Every row gives one point. A path goes straight from each point to the next, and from the last back to the first. The post is the endless flat space through its rows: a point in 2 columns, a line in 3, a plane in 4, and so on, so that a path can go around it. Count how often the path circles the post. Going back the other way cancels.

Post:
-0.5	0.1
Path:
2.9	-0.3
0.3	-2.8
-4.6	-2.0
-6.5	3.1
0.0	2.7
8.9	2.1
-0.1	-1.7
-3.7	-2.4
-8.2	0.8
0.7	5.1
9.2	4.4
3.6	-1.5
-3.3	-4.1
-6.6	-0.4
-1.4	2.3
1.8	5.5
Times around: 3

Post:
6.8	-1.0	0.7	-3.5	4.0	3.1
-6.8	0.2	4.1	1.8	-3.1	-2.0
-6.8	1.6	-0.7	-1.5	-5.0	-2.1
1.0	-3.5	0.0	-3.2	3.7	2.7
4.9	2.9	-3.4	4.1	0.5	3.8
Path, 33 rows:
1.8	-1.7	-2.0	5.5	2.4	2.2
3.6	5.9	-2.0	1.3	-2.4	-1.8
-5.1	-4.1	1.0	2.4	-4.4	-4.7
-9.1	-2.6	-6.3	3.0	-8.5	3.5
-2.7	0.4	0.9	-1.5	-1.5	7.3
-1.4	5.3	-0.8	-2.4	-1.4	3.4
-1.6	4.7	-7.5	-5.4	0.7	0.4
7.3	1.2	2.6	-2.5	3.2	4.2
1.2	1.1	-3.6	1.7	-3.8	5.8
1.1	-1.5	-5.0	-10.4	-3.3	-0.4
-1.4	-4.2	2.3	1.8	0.8	-4.6
-2.0	3.6	7.3	3.7	1.9	-4.9
-8.3	1.0	8.0	3.3	3.1	0.3
-0.3	0.1	2.2	-0.3	0.5	2.9
8.0	-0.5	-1.7	4.0	1.2	7.9
1.6	-3.9	2.0	3.2	0.9	6.3
-11.8	1.6	6.7	1.7	-4.9	2.0
-3.9	2.8	1.5	6.6	1.4	1.4
-8.2	0.7	1.7	-1.0	-1.4	-3.8
-3.4	-5.6	3.8	3.9	2.9	-1.1
-2.6	-6.9	-5.6	-4.0	-2.3	2.5
-6.4	-1.4	4.3	10.7	-3.7	3.9
-5.6	-1.8	2.9	0.2	-1.6	1.4
-3.6	-4.7	0.4	-3.4	-1.8	0.4
-3.7	-6.9	0.6	-0.9	0.5	-4.0
0.1	1.1	-2.8	-3.3	1.9	-5.5
5.0	2.6	-1.0	-5.2	1.9	0.8
1.6	2.7	0.8	3.3	1.2	3.6
-5.2	-2.0	-2.2	0.7	-6.2	4.5
6.7	0.8	0.1	-7.6	-2.3	2.3
-6.4	1.7	3.3	-1.4	-5.8	3.6
4.7	0.0	11.2	1.7	1.8	5.6
-3.1	-1.6	0.3	7.3	-1.5	3.2
Times around: 1

Post (10 x 11):
3.4	0.7	-6.0	-1.7	0.8	3.6	1.8	-2.3	-2.7	-3.9	-2.6
0.1	-4.3	-2.6	5.7	-3.8	-1.2	-0.2	1.6	1.2	0.5	7.5
-1.4	2.4	2.0	1.3	9.1	3.9	1.9	4.0	-5.1	2.3	-7.5
-0.6	1.4	-2.6	-2.0	0.7	-0.1	1.6	4.7	-0.3	-2.0	1.5
-3.6	-3.7	2.8	-5.0	-3.0	-1.0	-4.0	-0.6	0.6	-0.2	3.7
-1.0	2.4	2.1	-1.2	-3.1	-5.2	6.0	0.3	-1.8	0.1	2.0
-0.3	-0.8	-1.2	4.8	5.6	-1.6	-0.8	1.2	-1.3	-2.9	2.0
-5.5	-1.3	0.4	7.3	-1.4	-0.5	-1.5	-1.7	-3.4	-1.4	-2.2
-0.4	0.9	4.7	1.7	-1.4	1.1	3.9	-0.3	3.2	-0.2	-1.6
3.2	4.9	-1.8	-6.4	0.5	9.6	1.1	-3.3	-2.5	-2.0	0.5
Path (30 x 11):
4.4	-0.9	-5.9	-6.5	-3.9	-1.8	1.3	-2.3	-4.1	-3.1	3.4
2.1	2.0	-0.4	-5.9	5.6	6.0	2.1	2.8	-5.4	-1.8	-1.3
-5.3	-3.9	-0.1	8.3	-3.2	-3.8	0.1	2.6	3.8	-1.8	5.3
-0.2	-2.8	1.5	0.9	1.1	6.5	1.1	2.3	4.7	3.7	-3.3
5.9	2.8	-10.0	9.2	0.0	6.1	-4.7	-5.0	-1.5	-7.2	2.4
-6.8	-2.6	6.0	6.8	-8.4	3.2	-6.0	-0.2	0.0	3.1	3.7
-6.6	-4.9	11.6	0.4	-9.6	-8.4	4.9	0.4	-1.4	4.0	1.7
-2.6	5.1	5.3	0.5	0.2	1.3	9.1	-2.8	-0.8	-2.6	0.3
3.4	4.5	1.4	-2.6	3.4	5.2	5.7	-6.0	-1.3	1.5	-0.6
1.2	7.3	-2.8	-3.6	1.0	-0.4	12.5	-4.1	-7.8	-0.2	-8.9
-0.7	1.6	-2.1	1.7	2.0	0.6	-0.4	-1.6	-1.7	-1.9	1.1
-4.2	3.2	7.5	-0.1	0.5	-0.6	-4.1	-0.3	-5.9	4.5	-3.7
4.4	3.4	2.8	-1.2	9.5	-2.6	-1.2	-3.4	-8.7	-5.5	8.4
0.8	1.4	4.6	-7.8	-1.9	6.5	0.1	0.1	3.2	-2.2	0.1
2.5	1.9	2.9	4.5	4.3	1.9	11.4	6.2	1.2	1.3	0.9
-0.5	-1.6	-7.7	1.6	3.0	-3.9	4.0	-6.7	-7.4	-2.7	2.1
-3.1	-0.1	-2.1	-2.2	1.7	0.2	-6.8	-2.8	-2.0	0.1	6.0
-0.9	-3.5	0.0	4.5	-5.7	-3.5	-5.8	-2.2	1.2	-1.3	2.8
-1.7	-0.7	4.9	-1.4	-2.7	2.6	-2.7	1.1	3.1	-2.3	4.7
5.1	-0.8	-7.0	-3.4	-0.9	10.2	2.8	-1.9	-4.8	0.1	-2.9
-1.5	-4.3	0.8	1.0	4.7	-4.3	2.4	1.1	0.6	1.1	3.5
0.1	4.9	-0.9	-4.8	5.5	3.0	2.1	-3.1	-3.3	-1.4	-4.1
1.5	5.4	1.0	-2.1	-2.9	10.6	-0.3	2.3	-1.4	4.8	5.1
-1.8	-4.7	-0.6	10.1	0.6	-4.8	-6.0	3.2	1.5	-4.8	3.7
-0.4	-4.5	-8.7	3.1	-1.4	-6.8	3.6	7.4	-4.3	-3.1	-0.1
-2.3	-6.6	-3.1	2.3	8.8	-8.1	1.5	3.0	-2.6	-3.2	3.0
-2.7	4.5	2.8	-2.3	9.0	2.5	1.7	0.7	-2.7	3.9	4.8
-2.0	2.1	-1.4	-0.5	-0.1	3.4	-2.1	1.4	0.9	0.4	2.3
3.3	-2.4	-1.5	-1.6	7.0	-1.5	0.5	-0.4	-3.0	5.7	-6.5
-0.8	2.6	-5.2	0.4	-5.0	0.3	-2.4	-3.8	-6.3	-4.0	-6.0
Times around: 5

Post, 13 rows:
-1.6	3.3	4.8	-6.2	0.9	3.4	1.9	-0.5	0.0	0.3	-1.1	-6.8	3.4	2.9
2.5	3.5	-6.3	-5.5	2.2	-2.9	2.8	2.6	-0.5	4.3	-3.3	8.0	-3.6	-3.8
0.5	5.2	0.0	0.0	-1.3	1.0	1.0	6.3	5.9	-2.3	-1.2	1.8	-6.9	0.6
-1.4	6.8	-7.8	5.5	2.0	0.5	-5.1	-0.5	5.2	-4.1	-3.1	-0.5	-1.5	1.9
2.4	-0.7	0.8	0.7	2.5	-3.4	-0.6	1.9	-4.9	2.1	-2.2	8.9	-0.4	-0.3
1.1	6.2	6.4	-2.9	1.7	2.2	1.9	0.7	1.7	2.0	5.5	-0.4	4.4	2.2
7.5	1.2	-5.5	-4.1	0.7	-0.9	-1.3	1.5	-5.0	1.4	-0.1	-1.3	-6.5	-2.2
-6.7	0.1	1.1	8.7	3.5	5.9	-1.5	5.6	8.0	-1.5	1.6	3.9	2.4	-1.9
5.2	-0.7	-0.4	2.8	3.5	-1.6	0.4	6.1	2.1	3.0	1.6	-2.0	-2.1	8.2
-3.0	0.5	-1.7	3.4	-3.1	1.6	-1.9	-0.5	4.5	-1.0	-1.0	2.0	1.7	0.8
-3.8	1.9	2.5	2.4	0.7	-2.0	1.4	-3.3	-5.2	-0.8	7.8	-1.2	-0.7	1.9
1.2	3.1	-1.4	3.4	2.4	-0.5	3.0	-4.9	-0.6	-5.5	3.6	-1.8	2.7	6.1
-1.9	3.3	4.0	1.4	0.5	0.1	2.0	-0.8	3.5	2.0	-1.3	-0.2	2.6	-3.7
Path, 28 rows:
3.0	3.3	-4.9	3.6	0.3	1.9	-4.4	2.4	-0.3	-8.7	-1.9	3.2	-5.4	-2.4
-2.4	3.0	1.5	-0.4	-0.3	7.8	-1.3	4.3	4.0	-0.3	-5.0	-6.8	4.2	-5.3
-7.7	-1.2	1.2	13.3	7.1	7.2	-2.1	3.9	2.6	-2.9	2.2	-5.2	2.4	0.4
0.5	-9.5	1.9	3.5	1.5	1.0	5.5	-0.3	-3.9	1.1	-6.6	4.4	2.4	2.2
-2.4	5.8	-7.1	4.4	-3.6	-0.7	0.8	-0.3	3.5	-2.7	6.2	0.1	0.7	7.6
-1.9	3.8	-1.5	3.4	-2.3	3.1	-3.2	0.9	4.0	4.2	0.6	-7.6	1.0	-10.7
3.8	7.2	-4.0	5.5	-0.8	-3.2	-1.4	-1.0	-3.2	-4.8	0.9	6.4	-5.7	3.3
3.4	4.9	-1.0	7.5	10.2	8.1	-5.9	1.2	0.7	-2.5	1.8	-2.0	-2.5	-2.2
-1.7	2.7	1.2	-2.5	-3.6	2.0	2.5	-0.8	5.6	0.6	1.8	7.9	2.8	-0.7
-0.8	5.7	5.2	0.9	0.1	-2.3	-6.8	1.8	-0.2	-2.9	3.4	1.5	-0.4	0.7
7.0	3.2	-5.7	-5.1	-1.4	-2.6	0.5	6.6	-0.1	-1.2	-2.3	7.0	-2.6	2.3
-1.0	4.0	2.0	-1.1	-0.5	5.3	3.2	-0.1	-2.3	-3.7	1.1	-1.8	2.2	-0.8
7.3	9.7	1.2	-7.0	-5.2	0.7	2.7	0.8	1.6	-0.2	-0.4	-2.2	-7.8	-0.9
-1.9	4.5	-2.9	-3.2	1.4	1.8	-1.3	-6.6	5.6	2.6	-2.5	-4.8	1.4	2.9
0.0	-1.6	-5.3	5.1	1.6	-4.6	3.2	-5.0	6.2	3.5	-1.7	-0.7	5.6	5.0
-3.7	3.5	4.3	7.3	7.6	5.3	-2.5	4.2	3.0	0.0	6.8	-5.6	1.1	3.7
-1.3	4.3	-2.0	-7.3	-3.0	2.1	-2.5	-2.6	-2.9	3.7	4.2	9.2	-4.3	-0.8
-1.6	9.2	2.3	-3.2	4.9	-4.3	-3.4	-0.9	-4.2	-4.7	6.9	3.9	-6.5	7.1
-0.3	0.7	-1.5	5.1	2.5	-3.2	-1.5	3.9	3.1	-1.8	2.2	7.4	-2.3	0.0
3.5	0.2	-4.7	6.5	2.8	3.4	1.8	1.2	5.4	-5.0	3.8	-3.6	3.8	2.9
5.3	3.3	2.1	-3.8	2.5	3.9	0.7	6.8	-1.8	-1.8	-1.3	0.8	-1.7	4.0
-9.5	8.9	5.4	6.7	1.4	5.2	-1.0	2.7	9.1	-3.1	-1.1	-3.7	-1.8	5.2
-4.9	-5.2	4.1	1.6	7.2	3.6	1.0	6.0	6.8	2.8	-6.0	2.5	-0.1	0.1
-2.7	-0.2	-4.0	1.8	1.5	-5.9	2.2	-0.4	3.5	1.0	-4.0	3.5	-1.4	0.0
0.0	-1.0	-2.0	-6.9	2.8	0.6	3.8	2.4	-4.9	-2.0	-3.0	-5.2	-2.4	-2.4
4.1	1.9	-5.0	5.9	4.3	2.4	-0.8	8.1	0.7	1.0	-3.1	0.4	-1.9	1.3
-6.1	3.6	-8.6	11.5	2.1	1.7	-0.5	1.5	2.0	-8.8	6.4	-2.3	-1.6	-0.9
6.9	3.9	-2.1	2.6	5.1	7.8	-0.6	8.4	9.5	-5.8	-0.4	1.0	0.1	-1.3
Times around: 3

Post:
-0.6	1.4	-0.1	-1.1	-1.7	2.5	-2.3	-0.4	1.2	-4.4	-0.1	-4.1	0.3	-2.0	-0.8	-5.7	-0.7	-4.4
4.6	-0.5	-0.5	-4.6	-1.5	0.3	-7.3	0.1	5.6	-2.2	0.2	-2.6	1.7	1.7	-4.1	-5.4	1.8	-1.9
-6.6	5.3	0.7	1.2	2.4	-0.6	2.7	-3.1	2.5	3.5	1.4	8.6	-6.0	2.8	4.1	2.5	1.3	-3.2
3.6	2.5	1.5	-3.5	-4.2	1.8	-3.3	-5.0	-3.6	-1.0	1.5	-2.2	-3.5	3.3	-5.7	-2.2	-0.9	-3.1
-2.3	0.4	-0.7	-0.4	4.5	3.7	3.7	2.5	-3.0	-4.6	0.7	1.0	-6.0	7.5	1.6	-2.5	-2.3	0.6
-9.0	-1.3	3.4	-0.3	-3.5	-2.1	3.7	4.4	0.8	-2.1	0.9	4.2	-0.9	-1.7	0.7	4.4	-4.4	5.9
-2.7	-0.4	-1.2	0.7	-1.5	0.1	5.4	2.9	3.4	-1.3	-7.0	1.0	-7.0	-1.2	2.6	3.1	5.8	3.2
-1.9	1.4	-1.2	-6.8	-2.2	-3.4	3.0	-6.1	4.9	0.7	3.3	-3.3	0.5	3.2	-3.4	6.9	-4.0	-5.4
-2.9	-2.8	-5.1	-2.0	-2.6	-4.7	-2.3	1.0	3.2	2.9	1.4	2.8	-3.4	1.2	0.9	7.0	3.7	-5.1
5.9	1.0	-3.2	0.1	2.5	-2.9	-2.1	-4.1	-3.2	-7.5	-3.6	5.1	-3.8	-1.3	-3.9	3.8	4.2	-1.0
4.7	-1.5	-1.7	1.3	3.1	1.8	-3.5	-2.2	-2.2	3.4	-5.9	1.2	-2.6	-0.3	1.6	-1.4	2.2	-0.5
0.6	-3.9	-0.9	4.0	1.3	4.5	-0.9	1.8	0.1	-6.7	-1.1	2.6	-6.9	0.3	-6.1	-6.6	1.1	1.6
-4.9	-4.5	-5.9	2.6	-4.3	-2.3	-0.7	-1.4	4.5	-4.5	-2.1	1.9	0.2	3.0	-0.3	-0.5	0.7	-0.3
0.5	4.1	7.6	-3.4	-5.1	0.0	-5.7	-6.9	3.5	1.1	4.8	-4.1	2.8	0.3	-0.4	10.6	2.1	-2.5
-5.2	0.5	5.1	-2.2	-0.5	-5.1	1.8	-3.5	2.7	0.3	-2.3	-2.1	-3.1	1.1	0.1	3.0	3.5	-3.2
1.3	3.7	2.9	-2.2	-0.7	0.3	-2.0	-6.8	3.2	-5.1	11.4	1.8	-3.3	1.0	7.4	3.1	-9.8	-0.9
-6.3	-0.1	-2.8	0.6	0.2	-2.8	0.7	1.5	1.7	-2.6	-7.4	3.4	-8.2	0.5	-1.5	7.9	1.2	4.0
Path (25 x 18):
-6.1	3.7	3.1	-1.2	1.8	-2.3	5.6	-3.8	1.7	-2.5	3.6	2.4	-3.2	-0.2	2.1	0.9	-6.3	6.2
0.8	1.2	1.8	3.9	-0.8	-0.1	-1.5	-3.1	2.3	-2.0	5.0	6.8	-4.0	-1.9	-4.5	0.9	0.4	-1.3
-3.6	-0.3	2.1	4.5	1.2	2.1	2.4	9.5	-0.8	4.7	1.1	12.0	-12.3	-6.3	5.8	-7.4	0.7	1.7
-5.7	0.4	-0.4	-0.9	-6.4	-1.2	1.2	-0.5	0.8	-6.8	5.6	-2.3	5.0	4.3	-4.7	-3.0	-3.5	4.9
-3.6	-6.6	-2.7	0.5	-7.8	1.9	-0.9	0.3	3.6	-7.6	5.4	-0.5	1.5	1.6	1.4	7.8	-5.0	6.5
-0.2	-3.5	-6.7	-1.2	-1.4	-1.3	-2.1	1.9	-5.3	-6.1	-3.6	3.2	-6.3	1.7	-0.8	-1.4	3.6	-9.3
-1.8	3.1	-1.6	0.1	-5.2	-0.3	-6.6	-2.3	4.0	-3.4	-0.4	3.1	-4.9	-3.5	-2.1	11.9	-11.0	3.2
3.1	-0.1	-3.4	-1.0	1.7	-4.4	-3.2	-1.5	-1.2	-8.5	-4.3	-6.5	-0.4	4.8	-8.7	0.8	-3.8	1.4
-3.7	10.0	7.5	-5.2	1.7	-1.8	-1.5	-7.4	7.6	4.2	4.4	0.6	1.5	-0.2	1.7	2.0	-1.6	-2.1
-4.0	0.4	1.3	-4.6	-4.7	-2.4	-1.6	-6.4	2.5	-7.1	2.0	0.9	-3.6	2.7	-5.1	-2.1	7.5	-9.4
-0.2	-0.9	4.0	-0.7	-0.1	-4.6	-4.0	-0.1	4.1	-0.5	-7.9	2.8	-1.9	-4.9	-2.8	0.5	-3.6	0.5
-2.1	8.2	-9.5	-1.8	3.1	-2.1	-4.6	2.6	-0.1	-4.9	-3.1	3.1	-1.8	5.3	-0.7	-1.1	6.2	-9.4
-1.2	0.5	0.9	3.7	-5.6	3.0	-0.5	-3.3	1.0	3.6	-9.2	-2.9	-8.0	-2.8	-3.5	6.7	6.7	8.3
2.8	-0.6	1.6	-3.2	-4.9	-3.8	-3.6	-3.4	3.6	-4.5	1.0	-5.9	-1.2	0.7	-3.5	4.0	1.9	-1.3
-2.0	-1.4	7.3	2.9	-4.6	-0.5	-4.5	5.6	0.9	-8.7	-1.5	6.4	-7.9	-3.0	-8.7	2.9	4.9	6.4
2.3	3.1	3.1	-2.1	0.3	-7.7	3.7	-4.3	6.1	1.8	-9.7	-5.5	-3.4	0.4	-5.3	3.3	8.5	-1.1
-7.8	6.2	1.5	0.0	-3.1	1.2	1.1	1.8	4.9	-1.6	-0.6	-0.8	-2.1	-7.4	-1.8	2.9	3.9	1.6
-2.1	-1.2	-1.3	-2.1	-4.2	-3.2	-1.0	-9.7	6.7	0.2	-5.6	-2.0	-0.2	-5.0	-1.6	9.1	2.9	-2.2
-0.3	-4.2	-3.2	-5.6	0.8	-3.2	-1.0	5.8	0.4	-4.7	-8.2	-1.8	-5.2	1.8	-5.5	2.8	4.7	-3.0
-4.1	0.2	1.0	1.5	-0.2	-4.7	4.0	-5.5	6.6	-2.0	-5.0	-3.6	-0.5	3.4	-1.7	3.8	1.2	-5.3
-4.5	3.1	6.5	0.4	2.3	1.0	-1.7	1.2	-4.8	1.0	1.2	1.5	1.7	3.2	-2.8	-6.1	1.8	-2.9
1.4	5.5	-3.8	-3.4	7.4	-4.3	2.1	-5.1	-1.4	-0.6	-3.1	10.5	-6.1	1.3	0.2	6.2	1.6	-0.2
-1.7	-3.0	3.2	-2.6	0.1	4.0	-1.8	0.4	-2.8	-5.2	0.0	-5.3	0.2	3.5	2.2	0.3	-0.2	-4.2
-2.6	0.1	-1.9	4.1	-7.1	3.9	0.3	3.0	3.1	0.8	-0.7	4.2	-10.3	0.9	4.8	0.7	7.4	-4.6
3.1	5.6	-0.3	0.2	4.0	0.6	1.7	-7.5	5.1	0.2	-0.9	-2.3	5.9	-0.2	3.3	0.8	-5.3	-0.4
Times around: 4
